Every row gives one point. Any point is a mix of the corners, with weights that add up to 1. It lies inside the corners' shape when no weight is negative. Say inside or outside, and name the corners with a negative weight.

Corners:
(1): [35  3 59]
(2): [-10  38  33]
(3): [-29  -3  59]
(4): [-106  -22  -80]
Points:
[20  8 30] -> outside (3)
[-34  16  12] -> inside
[ 5 12 84] -> outside (4)
[-31  -1  48] -> inside
[-74   4  -9] -> outside (1)

Corners:
(1): [ 38   5 121 -40  -3   2 -18  22  -8]
(2): [ 50   3 -61 -80   0  13 -19  38  18]
(3): [  4  -1 -17  42 -32 -43   7 -10  24]
(4): [  20   -7  -19   69    6   11   -4 -116   18]
(5): [  8 -34 -16  31  17 -29  37  48  11]
(6): [-11   3 -26  38 -33  23  31  45  12]
(7): [-16 -32  54 -29 -19  25  10 -43   2]
(8): [-26 -14 -15  32  -9   6  15 -56 -38]
(9): [-22  43 -28  43  24  -6  33  28  38]
(10): [ 13 -19 -40  45  12 -30 -61  23  31]
Points:
[-13  -6 -36  37  -5  19  -3 -67  -1] -> outside (1, 3, 5)
[ 13  -1 -23  27   1 -14   6  12  14] -> outside (7)
[ 14 -16  -5  18  11 -10   6 -23   8] -> outside (6)
[-13   1 -57  20  -7   6  10 -19   5] -> outside (1, 5)
[  3   0  -9  23   4   6   6 -14   9] -> outside (3)
[ 36 -17 -36  28 -11 -25 -19  15  26] -> outside (7, 8, 9)
[ 23 -25  -6  20  -1 -24 -38 -18  15] -> outside (6, 9)
[-11  -8 -34  34  -7  -9  15  -7  20] -> outside (1)

Corners:
(1): [-62 -24  39 -16  51 -27 -24  30  76 -14  12  10  55  10 -50 -17  75 -18]
(2): [ 53  33  33  23 -36 -31   6 -32  53 -23 -50  62  65  13 -30 -26  32  57]
(3): [  9   9  21  21  38   4  -7  21 -25 -11 -42   4 -24  83 -40 -30  -8  19]
(4): [-60  17   0 -19   8  34  29  35   0  21  12  12 -50  26 -35  71 -48 -12]
(5): [ 38  16  -7  15  21  -8   5 -18  26  38  35 -35 -31  17  56  14 -10 -69]
(6): [ 35  89  -1 -55   4 -56   5   3   3 -36 -43 -57 -56  19 -24 -39 -38 -64]
(7): [ 16 -27  -5 -42   8 -10  25  21 -43   2  15  31  69 -52  58  12  34  -6]
(8): [ -39   -8  -67   59  -48  -44  -24  -77  -11   15   43   32   12   -7
    9  -40 -117    8]
(9): [ 33 -35  59  22 -16 -11  43  30 -21 -73  18 -44  -2  48  45 -43  14  65]
(10): [  20  -60   26 -106  -13    8  -41   44  -18  -34  -27  -14  -87   14
   30  -37  -15  -22]
(11): [  4  19  54  21 -31  27   4   6 -33   8  -9 -34 -18   6  37 -18 -47 -37]
(12): [ -14  -21 -111   15   -3  -70   -4    7   41   37  -12  -34   26  -28
   21    5  -15  -22]
(13): [-22 -12   5 -15  55  63  -3 -12  -7  21  41  -4  39   2  83 -54 -65   4]
(14): [  -5  -72    9  -45 -104  -35   63  -62  -12   10    4   12    0   -2
  -35   36   20   41]
(15): [ -33  -36  -54   32   -6   -4  -48   47  -58    1   53  -97    4   18
   17   20 -121   20]
(16): [ 36 -29  56  39  59  22  50  25  28 -38  28 -14 -11  16 -29 -23  -6 -15]
(17): [-32 -26 -22  12 100 -15 -26 -24  10  -1 -17 -28  45  29  30  38 -62 -36]
(18): [ 16 -20 -30  11 -28  76 -19 -19  30 -80  17 -21 -28  37 -19   2 -44 -41]
(19): [ -8  68  39  23  10  20 -13   3 -23  -4 -38   5   4 -21 -16   4   9  88]
Points:
[-10 -26  18  -7  13  15   2  23  -3 -19 -12  -4  24  10   3   6  -1  20] -> outside (5, 6, 8)
[ 12  -9   6   0  -5   5  10   3 -12 -16   4 -10   0  10  17  -7 -22   4] -> outside (1)
[  0  -9  -3  -3   8  -1   4  12   8 -10   1 -19   2  13   5   2 -12  -7] -> outside (8)
[-43 -86 -20   0   3  19  10  11 -13  -3  39 -11   6  18  18  10 -48 -14] -> outside (2, 5, 6, 19)
